Every row gives one point. Each copy is the shape, with its points in the same order, stretched, turned, moved and blurred by noise. Say if it was mirrored as well.

Shape, 8 rows:
[0.223 -0.133 -0.159]
[0.107 0.109 -0.012]
[-0.252 0.256 -0.196]
[0.050 -0.072 -0.106]
[0.084 -0.125 -0.071]
[0.207 -0.178 0.057]
[0.186 0.113 -0.004]
[-0.044 0.224 0.050]
Copy 1, 8 rows:
[0.118 -0.088 0.275]
[-0.115 -0.002 0.009]
[0.166 -0.089 -0.404]
[0.158 -0.001 0.097]
[0.142 0.041 0.157]
[0.011 0.082 0.343]
[-0.160 -0.029 0.068]
[-0.148 0.054 -0.185]
Copy 1 is: mirrored
Copy 2, 8 rows:
[0.033 -0.025 0.211]
[-0.122 0.136 -0.026]
[-0.149 -0.077 -0.410]
[0.050 -0.011 0.049]
[0.091 0.013 0.114]
[0.114 0.134 0.247]
[-0.160 0.169 0.025]
[-0.167 0.177 -0.219]
Copy 2 is: mirrored
Copy 3, 8 rows:
[0.125 -0.148 -0.196]
[-0.036 0.065 -0.185]
[0.078 0.384 0.028]
[0.080 -0.034 -0.083]
[0.069 -0.087 -0.099]
[-0.006 -0.214 -0.159]
[-0.051 0.033 -0.238]
[-0.089 0.230 -0.102]
Copy 3 is: mirrored
Copy 4 (8 x 3):
[-0.275 -0.026 0.111]
[0.008 -0.106 0.036]
[0.030 -0.267 -0.348]
[-0.135 -0.010 -0.002]
[-0.148 0.062 0.024]
[-0.119 0.057 0.195]
[-0.027 -0.144 0.147]
[0.150 -0.133 -0.075]
Copy 4 is: only turned

Shape, 9 rows:
[0.109 -0.084 -0.031 -0.193]
[-0.183 -0.274 0.056 -0.043]
[-0.099 -0.126 -0.009 0.271]
[0.213 -0.123 0.102 0.019]
[0.056 0.132 -0.145 -0.223]
[0.072 -0.109 -0.056 0.083]
[-0.033 0.027 0.178 0.087]
[-0.051 -0.049 0.193 -0.139]
[0.011 -0.161 -0.156 -0.082]
Copy 1 (9 x 4):
[-0.179 0.070 -0.239 -0.096]
[-0.147 -0.091 0.069 -0.276]
[-0.087 -0.197 0.217 0.095]
[-0.152 0.177 0.005 0.058]
[-0.050 -0.028 -0.412 -0.018]
[-0.163 -0.046 0.002 0.072]
[0.106 0.054 0.053 0.009]
[0.047 0.109 -0.101 -0.199]
[-0.264 -0.118 -0.129 -0.089]
Copy 1 is: mirrored
Copy 2:
[0.245 0.025 -0.183 0.084]
[-0.194 0.124 -0.380 0.030]
[-0.316 0.156 -0.005 -0.132]
[0.168 0.150 -0.143 -0.159]
[0.289 -0.157 0.040 0.203]
[-0.017 0.134 -0.012 -0.021]
[0.007 0.024 -0.093 -0.286]
[0.139 -0.033 -0.296 -0.142]
[-0.003 0.082 -0.121 0.244]
Copy 2 is: mirrored

Shape (10 x 6):
[0.118 -0.163 0.092 -0.018 -0.097 -0.062]
[-0.219 0.114 -0.073 0.112 -0.138 0.034]
[0.238 -0.213 -0.070 -0.033 -0.151 0.081]
[-0.147 0.032 -0.089 -0.067 -0.214 -0.065]
[0.067 0.159 -0.040 -0.190 0.104 -0.289]
[0.079 -0.132 -0.018 0.090 -0.021 0.024]
[-0.070 0.069 -0.131 -0.195 0.187 -0.200]
[-0.311 0.095 -0.132 0.005 -0.174 -0.031]
[-0.039 0.059 0.060 -0.179 0.140 -0.034]
[0.037 -0.113 -0.045 -0.188 0.196 -0.245]
Copy 1:
[-0.083 -0.117 -0.102 -0.002 0.199 0.033]
[0.139 0.074 0.033 -0.037 -0.006 -0.243]
[-0.151 -0.175 -0.092 -0.114 0.005 0.192]
[0.211 -0.105 -0.042 0.008 0.074 -0.073]
[0.060 -0.223 -0.088 0.322 0.158 -0.228]
[-0.095 -0.034 -0.105 -0.060 0.060 -0.059]
[0.187 -0.147 -0.242 0.275 0.085 -0.200]
[0.306 -0.014 -0.068 -0.016 0.025 -0.205]
[0.085 0.023 -0.153 0.287 0.097 -0.063]
[0.088 -0.215 -0.336 0.239 0.214 -0.118]
Copy 1 is: only turned
Copy 2:
[0.159 -0.056 0.153 -0.101 -0.043 0.248]
[-0.006 -0.305 0.014 0.176 -0.073 -0.042]
[0.101 -0.121 0.072 -0.090 0.106 0.360]
[0.228 -0.269 -0.001 0.208 -0.154 0.092]
[0.372 0.175 -0.032 0.105 -0.013 -0.103]
[-0.037 -0.135 0.025 -0.117 0.127 0.139]
[0.212 0.024 -0.293 0.130 -0.023 -0.130]
[0.124 -0.367 -0.116 0.262 -0.179 -0.064]
[0.032 0.097 -0.181 0.079 -0.142 0.011]
[0.254 0.049 -0.192 -0.051 -0.054 0.004]
Copy 2 is: only turned

Shape, 10 rows:
[-0.022 0.093 -0.081 -0.091 0.012 0.064]
[-0.049 -0.138 0.074 0.102 -0.020 0.119]
[0.005 -0.087 0.105 -0.147 0.044 -0.398]
[-0.001 -0.175 -0.029 0.192 0.102 -0.125]
[0.140 -0.109 0.013 0.119 -0.399 0.004]
[0.302 -0.039 0.280 0.065 -0.019 0.106]
[-0.057 0.116 -0.078 -0.008 -0.012 0.095]
[0.029 -0.035 -0.138 -0.183 0.015 -0.037]
[-0.071 0.105 -0.107 0.116 0.085 0.047]
[-0.064 0.161 -0.153 -0.139 -0.030 -0.124]
Copy 1 (10 x 6):
[0.265 0.118 0.005 0.099 0.079 -0.110]
[-0.014 0.082 -0.041 -0.034 0.176 0.236]
[0.283 -0.296 0.094 -0.221 -0.438 0.069]
[-0.147 -0.276 0.011 -0.108 0.007 0.175]
[0.279 -0.001 -0.307 -0.421 0.143 0.240]
[-0.054 0.054 -0.331 0.139 -0.199 0.075]
[0.184 0.148 0.032 0.049 0.119 -0.078]
[0.414 -0.156 -0.033 0.097 0.068 -0.014]
[-0.023 0.079 0.077 0.044 0.170 -0.072]
[0.423 -0.007 0.104 -0.072 -0.015 -0.204]
Copy 1 is: only turned
Copy 2, 10 rows:
[-0.027 0.061 -0.205 -0.020 -0.075 -0.006]
[0.012 -0.064 0.014 0.052 0.146 0.138]
[0.240 0.225 0.243 0.002 -0.011 0.122]
[-0.012 0.083 0.161 0.056 0.052 0.244]
[0.067 -0.133 0.324 0.240 -0.008 -0.016]
[-0.118 0.162 0.263 0.227 0.201 -0.092]
[-0.088 -0.001 -0.158 -0.070 -0.042 0.018]
[0.122 0.088 -0.225 0.095 -0.137 0.032]
[-0.176 0.047 -0.078 -0.098 -0.027 0.115]
[0.027 0.083 -0.123 -0.096 -0.184 0.001]
Copy 2 is: mirrored

Shape (14 x 8):
[-0.160 0.104 -0.204 0.030 0.144 -0.179 -0.170 -0.029]
[-0.250 -0.299 0.056 0.063 0.128 0.025 0.244 -0.047]
[0.085 -0.259 -0.163 0.152 -0.217 0.240 -0.045 0.080]
[0.030 -0.023 -0.005 0.015 -0.018 0.140 0.242 -0.244]
[-0.010 0.202 -0.003 0.023 -0.195 0.274 0.258 -0.129]
[-0.007 -0.076 -0.222 -0.124 -0.115 0.234 -0.101 -0.137]
[-0.093 -0.094 -0.004 -0.149 0.196 0.111 0.106 -0.075]
[0.131 -0.117 -0.234 0.083 -0.110 -0.099 -0.181 0.027]
[-0.033 -0.029 0.154 -0.181 -0.057 -0.134 -0.110 0.027]
[0.213 0.141 0.146 0.049 -0.129 -0.030 0.167 -0.234]
[0.049 0.165 -0.220 -0.330 -0.009 -0.069 -0.060 0.019]
[0.045 0.013 -0.095 -0.034 0.141 0.201 -0.015 0.076]
[0.099 -0.157 -0.312 -0.007 -0.173 -0.167 -0.078 -0.139]
[-0.166 0.073 0.192 -0.008 0.228 0.001 0.215 0.129]
Copy 1 (14 x 8):
[0.016 0.121 0.066 0.062 -0.194 0.003 0.214 0.080]
[-0.042 -0.123 -0.155 -0.221 0.005 0.180 0.007 -0.055]
[0.221 -0.125 0.166 0.102 0.134 -0.059 0.021 -0.053]
[0.215 0.038 0.031 -0.025 -0.146 -0.069 -0.038 -0.288]
[0.066 0.100 0.007 0.067 0.035 -0.235 -0.087 -0.290]
[0.227 -0.022 0.351 -0.009 -0.170 -0.098 0.062 -0.137]
[-0.027 -0.045 0.058 -0.107 -0.152 0.100 -0.069 -0.111]
[0.252 -0.002 0.228 0.173 -0.064 -0.013 0.089 0.045]
[-0.037 -0.038 0.015 -0.104 -0.037 0.082 -0.231 0.272]
[0.255 0.107 -0.049 0.134 -0.066 -0.132 -0.165 -0.104]
[0.066 0.149 0.387 0.007 -0.153 0.094 -0.091 -0.058]
[-0.029 -0.068 0.088 0.094 -0.098 0.031 0.017 -0.098]
[0.400 0.077 0.333 0.046 -0.120 0.085 0.049 -0.046]
[-0.275 0.018 -0.318 -0.056 0.036 0.100 -0.084 0.003]
Copy 1 is: only turned
Copy 2, 14 rows:
[-0.034 -0.018 -0.131 -0.290 0.168 -0.086 -0.169 0.162]
[-0.388 0.125 -0.035 0.080 -0.026 -0.150 0.105 -0.127]
[-0.041 -0.096 0.369 0.266 -0.311 -0.130 -0.028 -0.041]
[-0.221 -0.091 0.116 0.045 -0.239 0.125 0.116 -0.083]
[-0.204 0.032 0.172 0.118 -0.320 0.242 0.075 0.074]
[0.043 -0.065 0.290 -0.013 -0.309 0.039 -0.107 -0.092]
[-0.150 0.149 -0.075 -0.032 -0.168 -0.014 0.118 -0.052]
[0.141 -0.256 0.195 0.035 -0.056 -0.074 -0.158 0.005]
[0.015 0.052 0.200 0.003 0.131 0.075 -0.003 -0.102]
[-0.098 -0.229 0.223 0.067 -0.068 0.248 0.145 -0.067]
[0.224 -0.068 -0.028 -0.080 -0.145 0.213 -0.172 0.024]
[-0.041 0.125 -0.056 0.034 -0.211 -0.069 0.089 0.133]
[0.136 -0.409 0.240 0.001 -0.114 0.051 -0.225 -0.137]
[-0.295 0.318 -0.261 0.030 0.068 -0.036 0.227 0.144]
Copy 2 is: only turned

Shape, 12 rows:
[0.053 0.017 0.205 0.027 0.137 0.141 0.167 -0.101 0.215]
[0.226 0.053 0.165 -0.153 -0.080 0.172 0.060 -0.027 0.241]
[0.161 0.110 0.207 -0.130 0.010 -0.225 -0.097 0.172 0.076]
[-0.039 0.148 -0.070 0.107 -0.008 0.243 -0.037 -0.003 -0.011]
[-0.250 -0.010 0.073 -0.175 -0.079 0.196 -0.165 -0.155 -0.059]
[-0.041 -0.132 -0.036 0.181 -0.289 -0.120 0.205 0.047 -0.049]
[0.207 0.162 -0.281 0.186 -0.019 0.083 0.172 0.061 -0.202]
[-0.056 0.040 -0.080 -0.053 0.073 -0.175 -0.030 -0.003 0.123]
[-0.081 0.059 -0.102 -0.164 0.119 0.222 -0.233 -0.197 -0.217]
[-0.141 -0.109 0.082 0.114 -0.105 -0.100 -0.090 -0.224 0.050]
[0.159 -0.171 -0.078 0.049 -0.123 -0.071 -0.187 0.069 0.132]
[-0.164 0.110 -0.119 0.106 -0.153 0.045 -0.040 -0.223 -0.039]
Copy 1:
[-0.259 -0.069 -0.107 0.099 -0.108 0.030 -0.024 -0.148 -0.261]
[-0.166 -0.182 0.018 0.179 0.054 0.163 -0.052 0.191 -0.242]
[0.255 0.091 -0.056 0.156 0.301 -0.140 -0.030 0.075 -0.248]
[-0.060 0.015 0.091 -0.075 -0.347 -0.103 0.095 0.124 -0.089]
[-0.262 -0.140 0.127 0.178 -0.156 -0.306 0.179 0.241 0.087]
[0.015 0.051 0.112 -0.166 -0.002 -0.057 -0.395 -0.049 0.265]
[0.234 0.111 0.300 -0.399 -0.272 0.083 0.032 -0.137 0.042]
[0.023 0.140 -0.090 -0.064 0.053 -0.049 0.072 0.039 -0.062]
[-0.036 -0.114 0.233 0.075 -0.297 -0.216 0.475 0.140 0.037]
[-0.091 -0.052 -0.123 0.162 -0.044 -0.131 -0.066 -0.043 0.149]
[0.175 -0.109 -0.113 -0.079 0.094 0.035 -0.039 0.247 -0.029]
[-0.108 0.076 0.077 0.012 -0.264 -0.045 0.007 0.056 0.177]
Copy 1 is: mirrored
Copy 2 (12 x 9):
[0.019 -0.168 -0.121 0.013 -0.029 -0.170 0.131 0.002 0.183]
[0.063 -0.171 0.093 0.093 0.128 -0.181 0.058 0.104 0.183]
[-0.162 -0.076 0.141 -0.132 -0.014 -0.124 -0.124 0.245 0.203]
[0.146 -0.247 0.087 -0.194 0.086 -0.230 -0.035 -0.029 -0.070]
[-0.068 -0.127 0.201 -0.223 0.245 -0.104 0.173 -0.031 -0.120]
[-0.003 0.060 0.114 0.239 -0.252 0.163 -0.002 0.124 -0.159]
[0.355 -0.022 -0.123 -0.004 -0.045 -0.100 -0.238 -0.014 -0.121]
[-0.070 -0.055 0.020 -0.132 0.050 0.076 -0.150 -0.057 0.109]
[0.108 -0.126 0.010 -0.411 0.371 -0.112 0.078 -0.068 -0.172]
[-0.069 -0.066 0.093 -0.187 -0.076 0.190 0.270 0.162 0.004]
[-0.093 -0.237 0.088 0.068 -0.014 0.215 -0.063 0.203 -0.031]
[0.191 -0.080 0.164 -0.304 0.021 -0.020 0.163 -0.070 -0.031]
Copy 2 is: only turned

Shape:
[-0.143 -0.009 0.028 0.051 -0.046 0.285 -0.080 -0.056 0.036]
[0.333 0.080 0.015 0.061 0.083 -0.030 -0.068 -0.144 -0.052]
[-0.112 0.064 0.036 0.062 0.009 0.042 -0.016 0.191 -0.041]
[-0.106 0.030 0.064 -0.020 0.239 -0.074 0.108 -0.016 0.011]
[-0.074 0.040 0.058 0.347 -0.114 -0.068 0.128 0.053 0.087]
[-0.120 -0.122 0.079 -0.051 -0.035 0.025 0.027 -0.089 -0.027]
[-0.170 -0.425 -0.047 0.074 -0.115 0.000 -0.045 -0.070 0.029]
[-0.037 -0.025 -0.070 0.028 -0.035 0.102 0.194 -0.086 -0.066]
[0.440 0.073 -0.083 0.509 -0.023 -0.075 -0.022 -0.138 -0.052]
[0.019 0.079 -0.228 -0.014 -0.114 -0.078 -0.040 0.020 0.388]
[0.118 0.056 0.143 0.140 0.007 0.210 -0.057 0.039 0.083]
[-0.137 0.079 0.077 0.093 -0.038 0.137 -0.080 0.160 -0.062]
[-0.144 0.073 0.021 0.003 0.083 0.016 -0.032 -0.068 0.100]
[-0.117 -0.041 0.101 -0.026 -0.125 -0.073 0.022 -0.108 0.075]
[-0.066 -0.273 -0.054 -0.056 0.006 0.052 0.275 0.049 0.044]
Copy 1:
[-0.206 0.032 0.241 0.144 -0.139 0.123 0.158 0.055 0.345]
[0.080 0.258 0.104 0.057 0.086 -0.296 0.163 -0.235 -0.137]
[-0.045 -0.061 0.072 -0.072 -0.074 0.108 0.021 0.081 0.305]
[0.026 0.088 0.071 -0.168 0.070 -0.014 0.106 0.282 -0.046]
[-0.136 0.130 -0.121 0.188 0.179 0.019 -0.140 0.014 0.214]
[-0.090 -0.073 0.174 0.095 0.025 0.125 0.013 0.120 -0.087]
[-0.120 -0.330 0.185 0.162 0.306 0.242 0.022 0.058 -0.054]
[-0.156 0.118 -0.104 0.039 -0.048 0.174 0.098 0.000 -0.030]
[0.147 0.451 -0.189 0.233 0.344 -0.354 0.073 -0.473 0.012]
[-0.495 -0.154 -0.011 0.068 0.005 -0.242 0.232 0.039 0.138]
[-0.142 0.227 0.296 0.091 -0.022 -0.061 0.090 -0.121 0.314]
[-0.031 -0.029 0.147 0.020 -0.131 0.142 0.013 0.038 0.412]
[-0.114 0.027 0.134 0.015 -0.012 -0.057 0.148 0.230 0.134]
[-0.167 -0.082 0.160 0.200 0.030 0.004 -0.076 0.132 -0.096]
[-0.272 -0.079 0.001 -0.108 0.123 0.318 0.054 0.039 -0.135]
Copy 1 is: mirrored
Copy 2, 15 rows:
[0.117 -0.186 0.004 0.138 0.083 -0.057 0.074 0.178 0.245]
[0.012 0.188 -0.061 0.288 0.072 -0.028 0.060 -0.313 -0.146]
[-0.054 -0.203 0.017 -0.106 -0.046 0.022 -0.045 -0.016 0.120]
[0.101 0.012 0.132 -0.106 -0.257 0.020 0.133 -0.081 0.107]
[-0.267 -0.111 -0.281 0.015 -0.179 -0.159 0.246 -0.044 0.073]
[0.177 -0.003 -0.117 -0.064 -0.070 -0.010 0.051 0.158 0.122]
[0.073 0.145 -0.277 -0.072 -0.111 -0.127 -0.113 0.394 0.263]
[0.097 0.051 -0.128 -0.107 0.088 -0.152 0.205 -0.023 0.233]
[-0.353 0.213 -0.399 0.488 0.067 -0.289 0.158 -0.544 -0.078]
[-0.286 0.263 0.153 0.094 0.049 0.084 0.283 0.219 -0.117]
[-0.054 -0.200 0.018 0.215 0.009 -0.245 0.069 -0.017 -0.032]
[-0.046 -0.311 -0.042 -0.005 0.025 -0.001 -0.056 0.035 0.149]
[0.044 -0.052 0.080 0.062 -0.140 0.139 0.143 0.090 0.090]
[0.093 -0.005 -0.160 -0.046 -0.094 0.102 0.159 0.175 -0.008]
[0.082 0.141 -0.016 -0.297 -0.072 -0.327 0.070 0.242 0.213]
Copy 2 is: only turned
Copy 3, 15 rows:
[-0.196 -0.184 -0.039 0.037 0.132 -0.032 0.123 -0.031 0.010]
[0.171 -0.043 -0.158 0.229 0.007 0.008 -0.175 0.332 -0.106]
[-0.021 -0.065 -0.039 0.140 0.130 0.060 0.078 -0.178 0.044]
[0.064 0.098 0.071 0.195 -0.001 -0.123 0.139 0.013 -0.065]
[-0.033 0.102 -0.071 0.036 0.251 -0.004 0.105 -0.037 0.219]
[-0.124 0.040 0.034 0.033 -0.067 -0.110 0.040 -0.045 0.060]
[-0.239 -0.047 0.244 -0.028 -0.014 -0.117 -0.094 -0.116 0.269]
[-0.091 0.061 0.037 0.013 0.010 0.103 0.134 0.098 0.053]
[0.143 -0.015 -0.192 0.260 0.305 0.140 -0.248 0.456 0.062]
[0.311 -0.153 0.082 -0.292 0.144 -0.003 -0.047 0.083 0.118]
[-0.013 -0.215 -0.186 0.184 0.077 -0.050 0.104 0.093 0.035]
[-0.107 -0.112 -0.096 0.123 0.172 0.056 0.083 -0.201 0.026]
[0.016 -0.011 0.031 0.032 0.127 -0.121 0.071 0.008 -0.059]
[-0.039 0.084 -0.035 -0.083 -0.021 -0.137 -0.002 -0.055 0.099]
[-0.066 0.005 0.204 0.003 -0.171 -0.002 0.204 -0.010 0.234]
Copy 3 is: only turned

Shape:
[-0.053 0.076 -0.116 0.280 0.373 0.065 -0.028 0.097 -0.051 0.037 0.051]
[0.193 0.081 0.149 -0.046 -0.229 0.065 -0.148 0.043 -0.099 0.135 0.122]
[-0.049 0.020 -0.054 0.357 -0.149 0.089 0.103 0.073 -0.025 -0.099 0.114]
[-0.075 0.019 -0.115 0.082 0.357 -0.055 -0.102 -0.249 -0.071 0.098 0.097]
[-0.156 -0.035 0.292 -0.089 0.161 0.003 -0.062 0.051 0.253 0.143 0.110]
[-0.162 0.122 0.083 -0.097 0.075 -0.106 0.023 0.034 0.163 -0.012 -0.060]
[0.364 0.071 0.027 -0.054 -0.210 0.048 -0.001 -0.073 0.067 0.124 0.042]
[0.070 -0.055 -0.097 0.098 -0.036 -0.007 -0.100 0.092 -0.002 -0.181 0.002]
[-0.166 0.080 -0.138 0.097 -0.204 0.090 -0.070 0.022 -0.072 0.136 0.121]
[-0.069 -0.024 0.012 0.087 -0.236 -0.068 -0.149 0.107 -0.051 0.137 -0.459]
[-0.073 0.037 -0.085 -0.076 -0.117 0.059 -0.138 -0.157 -0.072 0.045 -0.128]
[-0.003 0.093 0.061 0.018 -0.217 -0.189 0.078 -0.080 -0.091 -0.051 0.012]
[-0.146 0.099 -0.144 -0.098 -0.202 -0.324 0.108 0.069 0.111 -0.133 -0.093]
[0.209 -0.035 -0.136 0.172 -0.180 -0.025 0.149 0.058 -0.077 0.015 -0.026]
[0.013 0.047 0.102 -0.018 0.122 0.014 0.326 0.056 -0.087 0.040 -0.044]
[-0.092 -0.073 -0.024 -0.034 -0.133 -0.029 -0.028 0.027 -0.047 0.127 0.061]
Copy 1 (16 x 11):
[0.313 -0.162 0.198 -0.096 -0.311 -0.162 -0.083 -0.264 -0.096 -0.107 -0.130]
[0.059 -0.011 0.243 0.104 -0.072 0.041 0.096 0.104 0.281 0.058 -0.017]
[-0.002 -0.033 0.147 -0.053 -0.254 -0.457 0.031 -0.150 0.108 -0.230 0.024]
[0.395 -0.049 0.092 0.142 0.000 0.069 0.090 -0.278 -0.217 0.073 -0.171]
[0.289 0.196 -0.227 0.121 -0.030 0.076 -0.209 0.033 0.121 -0.066 -0.041]
[0.041 0.224 -0.159 -0.051 0.035 0.101 -0.013 0.134 -0.033 -0.124 -0.128]
[0.162 0.065 0.134 -0.032 0.038 0.126 0.270 0.185 0.263 0.189 0.126]
[0.010 -0.071 0.242 0.021 -0.218 -0.075 0.056 0.026 -0.091 -0.103 0.114]
[0.007 -0.079 0.146 0.008 -0.048 -0.131 0.064 -0.198 0.176 -0.267 -0.106]
[-0.225 -0.104 -0.266 -0.019 -0.016 -0.174 0.155 0.261 0.096 -0.085 -0.152]
[-0.022 -0.004 -0.011 0.092 0.018 0.101 0.223 -0.038 -0.010 0.005 -0.062]
[-0.147 0.172 0.018 0.038 0.136 -0.143 0.152 0.158 0.040 -0.038 -0.140]
[-0.259 0.223 -0.075 -0.131 0.239 0.010 0.129 0.286 -0.110 -0.280 -0.096]
[-0.081 -0.080 0.170 -0.141 0.001 -0.269 0.138 0.048 0.145 -0.035 0.113]
[-0.127 0.146 -0.041 -0.203 0.072 -0.179 -0.119 -0.003 0.123 0.025 -0.012]
[-0.054 -0.023 0.032 0.056 0.100 -0.075 -0.022 -0.042 0.128 -0.144 -0.004]
Copy 1 is: only turned
Copy 2:
[0.130 -0.008 0.192 -0.213 0.098 0.128 0.270 0.227 -0.049 -0.049 -0.253]
[0.245 0.022 0.122 0.346 0.217 -0.277 -0.234 0.004 -0.040 -0.010 0.126]
[0.327 0.240 -0.073 -0.116 0.186 0.012 0.036 -0.063 -0.146 0.110 0.076]
[-0.253 -0.152 0.103 -0.009 0.204 0.090 0.228 0.088 0.055 -0.132 -0.265]
[-0.194 0.232 -0.031 0.145 -0.050 -0.241 0.086 0.234 0.096 -0.008 -0.169]
[-0.058 0.148 -0.069 0.130 -0.307 0.036 0.035 0.085 0.032 0.074 -0.067]
[0.251 0.099 0.281 0.360 0.196 -0.155 -0.030 -0.142 0.029 -0.161 0.234]
[0.150 0.010 0.024 -0.049 0.037 0.152 -0.048 0.141 -0.069 -0.108 0.233]
[0.326 -0.058 -0.325 0.059 0.211 -0.114 -0.039 -0.024 -0.071 0.106 -0.092]
[0.246 -0.344 -0.199 0.014 -0.265 -0.167 0.159 -0.105 0.018 0.306 0.371]
[0.058 -0.292 -0.166 0.198 0.023 -0.049 0.014 -0.041 -0.101 0.032 0.096]
[0.038 0.100 -0.033 0.173 -0.067 -0.005 -0.191 -0.223 0.014 0.136 0.133]
[0.102 0.151 -0.290 0.010 -0.388 0.272 -0.144 -0.121 0.154 0.103 0.170]
[0.350 0.077 0.140 -0.032 0.090 0.039 -0.001 -0.263 0.010 -0.104 0.223]
[0.057 0.117 0.254 0.042 -0.199 -0.042 0.006 -0.238 -0.047 -0.108 -0.174]
[0.114 -0.038 -0.205 0.060 0.077 -0.119 -0.087 -0.077 0.042 -0.038 0.015]
Copy 2 is: mirrored
Copy 3 (16 x 11):
[-0.047 -0.216 0.112 0.035 0.254 -0.147 0.119 -0.290 -0.091 0.234 -0.182]
[-0.272 0.058 -0.015 -0.227 -0.278 0.074 0.342 0.163 0.032 -0.016 -0.097]
[-0.067 -0.213 0.007 -0.016 0.049 0.059 0.003 -0.056 0.403 -0.145 -0.261]
[-0.264 -0.095 0.112 0.194 0.309 -0.249 0.112 -0.238 -0.261 0.088 -0.076]
[0.041 -0.136 0.086 0.004 0.065 -0.146 0.123 0.210 -0.440 0.156 -0.156]
[0.048 -0.034 -0.080 0.229 0.087 -0.078 -0.028 0.022 -0.079 0.178 -0.062]
[-0.160 0.193 0.193 -0.037 -0.351 0.078 0.290 0.042 0.151 -0.120 -0.197]
[0.003 0.019 -0.095 -0.019 -0.105 -0.073 -0.047 -0.120 0.154 -0.070 -0.167]
[-0.278 0.003 0.014 -0.133 0.145 -0.054 0.060 0.147 0.216 0.105 0.068]
[-0.194 -0.330 0.107 -0.067 -0.275 0.002 -0.209 -0.030 0.161 0.179 0.346]
[-0.369 0.017 0.042 -0.002 0.008 -0.013 -0.105 -0.004 0.006 0.072 0.105]
[-0.093 -0.073 -0.202 0.205 -0.159 0.076 0.100 -0.018 0.174 -0.176 -0.011]
[0.162 0.101 -0.273 0.366 -0.032 -0.029 -0.123 0.044 0.288 -0.013 0.102]
[0.035 -0.017 0.108 0.073 -0.145 0.162 0.114 -0.129 0.366 -0.240 -0.054]
[0.171 -0.099 0.067 0.231 0.091 0.338 0.132 -0.096 -0.023 -0.131 -0.018]
[-0.079 -0.004 0.031 -0.026 0.019 -0.041 0.066 0.139 -0.027 -0.022 0.122]
Copy 3 is: mirrored
